Each row of a before or after table is a point. The points were changed in one or more steps. Then noise was added and the rows were shuffled. The steps act on columns, c1 being the first. What was done? A step turns or swaps two columns, mirrors them in a line or flattens them onto one, adds a multiple of one to another, or multiplies or shifts one. Angles are multiples of 10 degrees, from the lower column toward the higher: turns from -170 to 170, lines from 10 to 170 but not 90. Use the fewest steps. Two steps may share a column if one is a turn and the other turns, adds or multiplies; they go together, in the order done. Otherwise the lowest column goes first.
(in the rows, 128 means zero)

Before (11 x 3)
[[173 178 143]
 [106  85 132]
 [117 123  97]
 [127 188 152]
 [ 35  87 127]
 [137  91 107]
 [120 142 113]
 [114 159 164]
 [146 168 121]
 [171 209 146]
 [157 165 134]]
After (11 x 3)
[[124 199 151]
 [146 178 129]
 [124 149 110]
 [158 178 142]
 [139  99 110]
 [103  98 122]
 [176 187 156]
 [174 220 158]
 [115 136  92]
 [ 38  94 100]
 [115 169 160]]
Steps: add 0.3 times c1 to c3; shift c2 by 10

Before (8 x 6)
[[156 142 179 139 102  94]
 [168 129 120  74 208  76]
 [149 102 111 189  67 125]
 [113 115 187 111 193 100]
 [165  98 160 133 115 167]
 [110 132  74 116 114 145]
 [179 132 162 132 150 137]
 [ 81  92 129 107  74  72]]
After (8 x 6)
[[106 137  75 114 116 143]
 [ 80 104 130 106  75  70]
 [168 116 123  73 208  76]
 [164  85 161 133 112 170]
 [180 116 162 132 148 137]
 [151  94 108 191  71 124]
 [159 131 180 140 102  98]
 [112 121 191 115 196  99]]
Steps: add -0.3 times c1 to c2

Before (9 x 9)
[[186 135 153 156 138 107 104 105 118]
 [182 124 114  79 114 126 105 160 102]
 [ 98  81  68 152 178 122 107 147 181]
 [190 123  93  80 102  62 161 134 163]
 [116 101 132 121  97 155 108 120 190]
 [175 188 122 124 124 146 165 141 136]
 [106  81 180  70 145 159 111 167 113]
 [162 110 153  88 182 152  89  58 204]
 [ 75 134 169  95 153 143  83  67 131]]
After (9 x 9)
[[ 75 131  92 164 158 152  81  65 131]
 [176 186 119 120 125 145 165 132 135]
 [163 112  90 150 183 171  92  56 209]
 [186 131 154 151 135 107 108 105 119]
 [193 120  77  91 100  73 166 140 158]
 [106  77  73 183 143 156 116 170 112]
 [187 122  77 115 106 122 104 166  98]
 [117 101 131 135 102 178 108 122 191]
 [ 97  80 156  68 178 136 100 145 183]]
Steps: swap c3 and c4; add 0.3 times c9 to c6

Before (8 x 12)
[[134 134 187 133  79 109 162  92  81 132 183  90]
 [117  57 156  76 103  97 121  76 118 130 129 121]
 [131 153  92 121  98 164 126 165 214 140 107 137]
 [122 194  51 119  64 102  89 150 111 148 100 133]
 [148 142 117 149 151 152  98 113 102 115 128 118]
 [140 136 143 149  69 166 168 117 125  85 102  78]
 [ 97 173  73 154 108 116 176  86 129 103  85 139]
 [ 55 145  88  67  87  96 161 131 103 180 128  93]]
After (8 x 12)
[[ 89 144 160  88 101 165 118 144 214 138 105 129]
 [125 141 130 154  68 164 181 123 124  77 101  98]
 [223  92  52 126 101  98 132 127 117 132 126 133]
 [115 154 141 147 150 152 132 146 102 118 128 159]
 [ 40 113 139 156 110 117 123 201 129 101  86  79]
 [ 28 147 164  86  64 100 117 185 109 148 100 165]
 [ 65  67 103  68  87  94 168 162 103 178 127 101]
 [122 136  84 175  82 110 173  95  85 132 186 103]]
Steps: turn c1 and c2 by 70 degrees; multiply c1 by 1.6; turn c3 and c8 by -120 degrees; turn c3 and c4 by -40 degrees; mirror c7 and c12 in the line at 140 degrees

Before (12 x 14)
[[159  99 145  86 174 149 139 103 155 149 169 177 159  94]
 [ 78  79  87  80  94 128 145  76 106 172  88 164  73 130]
 [113 128 108 105 103 161 199 142 144 157  95  88 155 154]
 [108 175 146 170  79  63 189 179 160  95 141  90 180 167]
 [119 165 162 105 151  80 175 101 125 182  73 170 138  62]
 [129  65 171 112  92 180 103 153 131  94 107 178  84 173]
 [ 77 181 151 114 166 108 167  80 110 158 125 106 171 175]
 [124 114 136 124 115 134 160 164 113  93  94  96 171  60]
 [116 175 182 113  92 111 193 101 117  94 170 142 124  74]
 [166 171 116 138  87 132  96  87 113 158 149 120  99 172]
 [126 115 157 163  89 128 195  87  93  73  61 130 159  91]
 [173 104 128  90 143 156 126 157 149  65 129 184  93 125]]
After (12 x 14)
[[158 101 147 127 159 153 155  74 151 148 167 176 123  97]
 [129  64 174 101  97 124 116 125 175  92 109 175  44 176]
 [120 114 134  93 123 112 178 139 131  94  93  98 133  59]
 [111 125 107 104 110 141 220 114 161 157  98  87 113 154]
 [173 101 128  84 119 145 148 109 156  64 127 187  52 123]
 [103 174 144 107  95 170 212 191  71  95 140  92 140 170]
 [ 75 181 147 162 190 117 190  95 106 162 128 101 130 174]
 [163 168 116 171  74 114 116 116 127 156 147 118  61 166]
 [ 83  73  92 148 117 101 165  63 121 177  90 163  36 132]
 [127 115 155 177  87  89 215 142 121  70  67 129 114  86]
 [110 175 181 147 102 117 214 104 111  96 170 142  87  74]
 [117 166 161 138 154 126 191  88  82 183  74 169  95  58]]
Steps: add -0.5 times c1 to c5; turn c4 and c8 by 60 degrees; mirror c6 and c9 in the line at 50 degrees; shift c7 by 20; shift c13 by -40

Before (10 x 20)
[[110 141 143 142 136  53 141 176  68 124 104 152 141 127  71 126 110 149
  129 128]
 [178 145 160 177 196  93 137 188  90 110 137 142 127  86  63 122  60 169
  134 128]
 [158  67  81 120 171  77 137 157 155 165  98 187 160 117 200 105 187 177
  161 129]
 [138 134 127 167 173  62 103 113 109 104 144 114 164 134  83 132  83 179
  108 126]
 [ 93 124 111 144 156 146 157 127 209 132 150 140 155 200 180 164 162  79
  139  96]
 [163 156 130 122 174  79 149 149  81 147  99 102 141 102  99 124  95 156
  110 162]
 [ 92 101 142 152 167 134 132 147 163 166 102 132 152 227 198 141  94 108
  138  82]
 [165  80 148  84 162 103 101 153 139 190  93 191 168 129 182 135 222 154
  127 100]
 [ 92 118 121 135 168 129 137 196 154 116 155 102 166 214 197 165 132 125
  117  92]
 [106 101  90 136 139 183 135 146 150 100  96 145 166 198 155 182 142 125
  121 102]]
After (10 x 20)
[[107 121  81 120  31  76 137 155 156 164 202 186 160 117 144 104 186 178
  161 144]
 [ 86  85 127 167 107  62 105 113 109 105  83 114 164 133 116 132  83 180
  107 115]
 [115  74 131 123 128  78 149 151  82 146 124 102 141 101 129 124  95 157
  109  76]
 [ 42  98 122 135  90 129 137 197 154 117 162 102 167 215 140 165 132 125
  118 202]
 [129  59 159 175 104  93 136 189  90 110  73 143 126  86 106 122  60 169
  133 100]
 [ 60 116 144 144 137  53 140 178  69 124 100 153 141 128  93 127 110 149
  130  87]
 [ 58 132  90 137  91 183 134 146 149 101 170 145 166 199 103 183 142 126
  121 139]
 [ 44 104 110 143 105 146 156 127 209 131 153 141 155 201 137 164 162  81
  140 187]
 [114 121 148  84  51 103 101 154 141 191 192 193 168 129 112 134 222 154
  128 153]
 [ 42 108 143 153  71 134 131 147 163 167 199 132 152 225 110 143  95 108
  137 175]]
Steps: shift c1 by -50; turn c2 and c5 by 120 degrees; multiply c5 by 1.3; turn c11 and c15 by -130 degrees; turn c15 and c20 by -130 degrees

Before (11 x 32)
[[121 171 127 137  98 142 145  66 142 102 133 119 139 141 147 143 127 129
  132 154  98 109 122 134 109 153 129 137 125 131 138 133]
 [127 151 126 148 140  75 128  81 148 100  94 134 142 150 133 108 124 136
  151 141 102 105  76 133 139 144 123 139  95 142 131 106]
 [149 124 125 132 131 136 122 131 141 135  80 174  98 115 142 117 170 123
   74 155 128 113 157 152 133 164 141 120 136 141 122 123]
 [119 132 139 125 110 132 160 134 145 148 120 106   7 162 120 127 141 160
  158 147 109 146 157 115 125 150 138 144 123 128 172 146]
 [158 125 144 138 102 139 128 110 144  96 149 108  31 136 113  94 131 173
  125  40 112 142  56 136 137 160 132 147 137 100 137 107]
 [162 180 139 125 169 132 122 129 131  95 120 114 122 125 124 152 133 132
  142 139 125 150 133 116 123 159 145 113 106 132 122 105]
 [122 131 140 147 113 132 121 111 124 135 147 144 143 179 137  87 145 128
  115 131 132 157 146 113 115 164 152 121 120 163 140 122]
 [131 150 127 148 112 109 139 122 125  88 148 121 141 118  90 142 185 145
  150 128 134 152 130 110 138  83 141 139 137 168 142 103]
 [135 128 126 128 137 129 196 112 126  98 144 109 138 154 145 102 125 141
  156 135 132 146 147 146  96 158 127 141 135 162 126 110]
 [122 125 127 130 101  79 128 124 125 162 138 109 124 120 145  95 126 138
   75 153  50 159 139 136 120 121 131 137 118 158 131 121]
 [145 137 162 133 131 132 132 102 140  96 142 145 108 127 123 145 166 123
  151 122 130  10 145 110  79  77 129 127  85 144 125 106]]
After (11 x 32)
[[120 151 127 123 106 142 162 134 127 153 121 106 139 161 100 132   4 159
  130 147 109 145 159 113 123 151 136 132 122 130 170 147]
 [157  39 116 138 102 150 128 106 161 115 150 108 130 135 124 111  29 171
  110  41 110 142  57 139 137 162 133 143 137 101 137 109]
 [132 149 130 151 111 138 136 122 150  93 149 120 185 117  95 139 140 147
   98 130 135 154 128 105 138  83 146 108 138 164 144 103]
 [160 191 137 128 170 113 122 128 151 107 120 115 130 124 115 151 121 131
  130 141 124 150 135 113 125 158 143 131 107 130 124 104]
 [122 136 113 148 114 123 123 113 120 132 146 147 145 179 142 100 142 126
  133 133 131 157 147 108 117 166 150 134 122 165 141 121]
 [121 195 132 138  98 136 143  67 156 115 135 117 127 138 130 139 141 130
  149 152 100 108 123 136 109 154 130 143 121 132 136 135]
 [127 166 113 146 138 138 129  80 157 118  95 132 124 149 110 111 142 137
  140 141 103 104  76 138 140 146 123  74  97 146 130 109]
 [148 152 123 134 130 120 123 130 132 141  80 174 171 117 186 119  97 122
  124 155 128 112 156 159 135 166 139 131 140 140 122 122]
 [136 136 117 131 139 139 194 110 150 106 146 109 124 155 107 108 138 140
  155 134 131 147 146 152  96 160 128 131 137 162 123 108]
 [146 130 146 128 130 128 132 100 160 112 143 143 165 125 102 156 108 119
  131 123 126  11 146 104  81  73 129 130  86 141 125 106]
 [123 152 114 132 101 138 128 123 104 149 136 108 124 118 184 102 123 138
  126 155  49 159 140 136 123 123 132  78 119 161 132 121]]
Steps: add 1 times c20 to c2; flatten c3 and c16 onto the line at 60 degrees; swap c6 and c28; turn c9 and c10 by 40 degrees; swap c13 and c17; turn c15 and c19 by 70 degrees; multiply c24 by 1.3

Before (12 x 64)
[[142  73 124 158 102 163  84 175 145 177  91 164  63  78 140  95  81 185
  115 178 168 110  83  98  86 148 114 148  94 159 115 178 120 127 190 147
  107 162 123 157  92 135 154  70 103  62 123 110 201  69  83 103  91  86
  164 169 116  38 139 141 103 159 105 151]
 [144 154 181 117 170 128 110 177  71  79 147 107 152 126  99 183  68 110
  102 102 187 188 108 153 163  86 140 133 186 125 122 191 110 102 120 142
  148  99  85 154 130 141 122  67 162 147 163 178 107 160  80  82 126 153
   86 175 136 136  84 185 116 160 113 125]
 [209 180 156 118 143 177  81 149 121 159 140  72 171 176 135  90 168 142
   83 127 128 152 169 157 108 124 138 178 181 137 129 176  84  92 169  85
  136 139 140 106 141 133 205 125 188  99 121  66 121 104 133 113 136 162
  190 164 101 140  79 173 116  83 135 105]
 [119 113 185 140 157  99 182 185 101 118 151  79 130 152 110  97 137 130
  173 198 103 121 137 121 133 165 182 139 192  98 184  89 123  99 109 114
  150  77  62  99 105 140 198 154 150 123 163 124 107  89  76 150 154  96
  126 132 198 123 170 130 140 100  97 107]
 [118 157 108 128 162 151 145 118 170  92  99  93  97 101 141 184 149 105
   81  97 170 203 158 110 175 133 159 191 126 153 203 145 149 142 187 150
  108 140  85 113 112 129 149  92 171  54 183 171 107 148  88 153 123 146
  175 105  88 139 149  70 108  66 156 109]
 [104  88  90 147 134 167 103 151 105 172 130 106 145 143 166  78  87 116
  147 170 119 148 187 191 175  73 136 201 113  85 211 140  82 116 219 127
  146 159 115  78 193 140 135  70 121 160 187 106 110  79 124 157  65 147
  147  86 139  42  82 157 155 167 131 169]
 [175 171 144  60 182 165 143 121 163 178  59 162 114  77 152 146 103 195
  142 134 104 149 127 121 147 124 128 124  82 176 157 164  72 159 120  82
   98  99 143 188 145  46 193  86 177  69 107 181 134 115 146 171 140 149
  152 140  91 125 114  94 192 113 107 125]
 [144  98 154  80 108 126 134 102  79 119  86 176 107  91  94  77 111 129
  161 164 131 112 160 186  79  78 120 134 190 139 190 154 130  80 156  98
  192 101 160 180  95 121 152 163 102 125 130  71 100 117 109 186  65 141
  122 168 166 139  86 184 126  61 173  85]
 [153  69  81 163 172  66 133  89 147 193 133 134 164 168 136 138 122 147
  109 195 168 224 106 188  92  97  95 127 193 108 141 165 120  91 207 158
   99 162 146 125 136 103 115  65 140  98 192 112 110 151 139 171 147 147
  112  71 130 129 181  75 128  94 145 182]
 [112 156 102 147  77 151 136 141 170 187 151 133 106 113 176 191 104 140
  168  87  93 162 128 189 168 103  92 101  88  63 187 164 164 118 155 130
  174 136 138 167 146 144 118 144  79  67 191 109 107 169 113 144  60  91
  109  76 139  61  98 142 119 102 144 177]
 [204  90 143  90  69 111 101 120  87  87 140 116 156 110 125 124 138 142
  160  85  84 112 145 164 108 122 171 126 130 156 144  89 131 106 148 112
  140  93 161 136 115  93 172 146  96  64  89 112 159 131 144 123 117 112
  126 158 125 117 161  79 164 132 180  84]
 [199  89 153  97 130  80  99 143 148  92 142 144  58 125 189  78 166 157
  182 160 172 116  87 113 126 173  82 175 101 149 120 120 107  92 111 152
  106 134 151 160  96  90 161 151 126 126 122 162 165 148  63 154 158  98
  165  83  87 142 115  89 138 109 192  76]]
After (12 x 64)
[[110 155 101 148  79 152 138 143 172 186 153 133 109 115 118 192 105 139
  168  67  94 161 128 187 169 100 173 101  89  61 187  74 163 116 154 128
  172 137 138 167 140 144 120 116 154  67 192 109 109 169 113 143  60  92
  111  77 140  61  97 141  94 133 143 176]
 [119 112 185 140 159  98 182 185  99 119 151  78 131 150  95  95 137 128
  173 194 105 121 136 122 133 165  94 137 193  98 184 156 124  97 108 114
  149  78  60 100 114 139 200 125  93 123 163 124 106  90  77 151 154  95
  128 130 199 124 170 133 172 178  96 107]
 [208 180 156 118 143 178  83 148 121 161 140  73 169 175 126  89 166 143
   84 124 129 151 166 155 108 124 142 179 180 139 129 178  83  92 169  84
  136 141 140 107 134 135 206  95 187 100 122  67 123 106 134 113 135 160
  190 164 101 139  78 173  94 173 134 105]
 [103  90  90 146 134 166 104 152 105 173 130 107 146 144  71  78  85 116
  149 136 116 148 186 191 175  74 100 202 112  88 209 120  82 116 218 127
  146 159 115  78 200 141 134  40 140 162 185 107 110  80 123 154  64 147
  148  86 140  42  82 156 110  98 131 168]
 [175 170 144  63 182 166 144 123 164 176  57 161 115  76 106 146 102 194
  141 118 102 148 127 120 145 121 135 127  80 176 154 170  72 162 122  84
   99  99 143 188 174  46 192  56 171  68 107 182 134 115 145 171 141 147
  153 139  90 123 114  95 221 141 106 126]
 [141  72 121 156 100 163  84 174 145 179  90 164  62  77  84  96  81 186
  115 159 168 110  84  97  87 149 125 146  95 158 116  95 119 128 190 148
  107 162 123 157  83 133 153  40 174  63 123 109 203  69  84 104  93  85
  164 170 114  39 138 140 123  94 106 151]
 [117 159 107 129 162 152 146 118 170  90 100  93  98 101 138 184 149 104
   79  93 170 202 157 112 173 133 132 189 126 155 203 166 149 143 187 147
  107 139  86 112 105 129 146  62 151  54 181 172 108 150  88 150 123 147
  173 104  86 139 148  70 108 199 155 110]
 [144 100 154  77 109 125 132 102  78 118  88 177 108  92 133  77 113 132
  159 178 130 110 160 185  78  77 169 131 191 139 189  97 131  79 157  95
  190 100 159 179 100 122 152 129 149 124 131  70 102 117 112 184  65 141
  122 167 164 139  85 182 157 182 172  84]
 [199  88 154  95 128  79  98 141 147  92 144 142  58 127  62  79 164 158
  181 113 171 115  85 116 126 175 178 175 100 150 121 127 107  92 109 150
  103 134 150 161 106  89 160 120 119 127 122 161 163 147  64 153 160  96
  163  83  87 142 115  89 177 121 192  76]
 [153  68  83 164 170  64 133  89 147 194 133 135 163 168  79 138 124 147
  107 172 169 223 106 188  92  97 172 126 193 107 143 132 120  91 206 159
   99 162 147 124 137 102 116  36 166  98 192 113 110 151 139 171 148 147
  112  70 132 128 182  75 119 142 145 182]
 [144 155 181 118 170 130 111 177  72  79 148 110 153 128 165 183  66 110
  102 127 186 186 107 153 163  87 102 131 186 124 119 150 110 101 121 143
  146 101  85 156 124 141 121  38 196 147 162 178 108 160  83  81 127 154
   85 176 135 136  84 185 105 107 113 125]
 [206  90 143  88  70 113 101 119  86  84 142 114 155 110 156 125 136 141
  162  98  87 111 144 164 108 122  89 127 129 159 144 103 131 108 148 111
  141  93 159 136 133  94 171 119  84  67  89 113 156 129 144 124 117 112
  125 158 124 116 161  78 204 147 178  82]]
Steps: mirror c15 and c20 in the line at 110 degrees; turn c27 and c62 by 150 degrees; mirror c32 and c45 in the line at 50 degrees; turn c41 and c61 by -30 degrees; multiply c61 by 2; shift c44 by -30
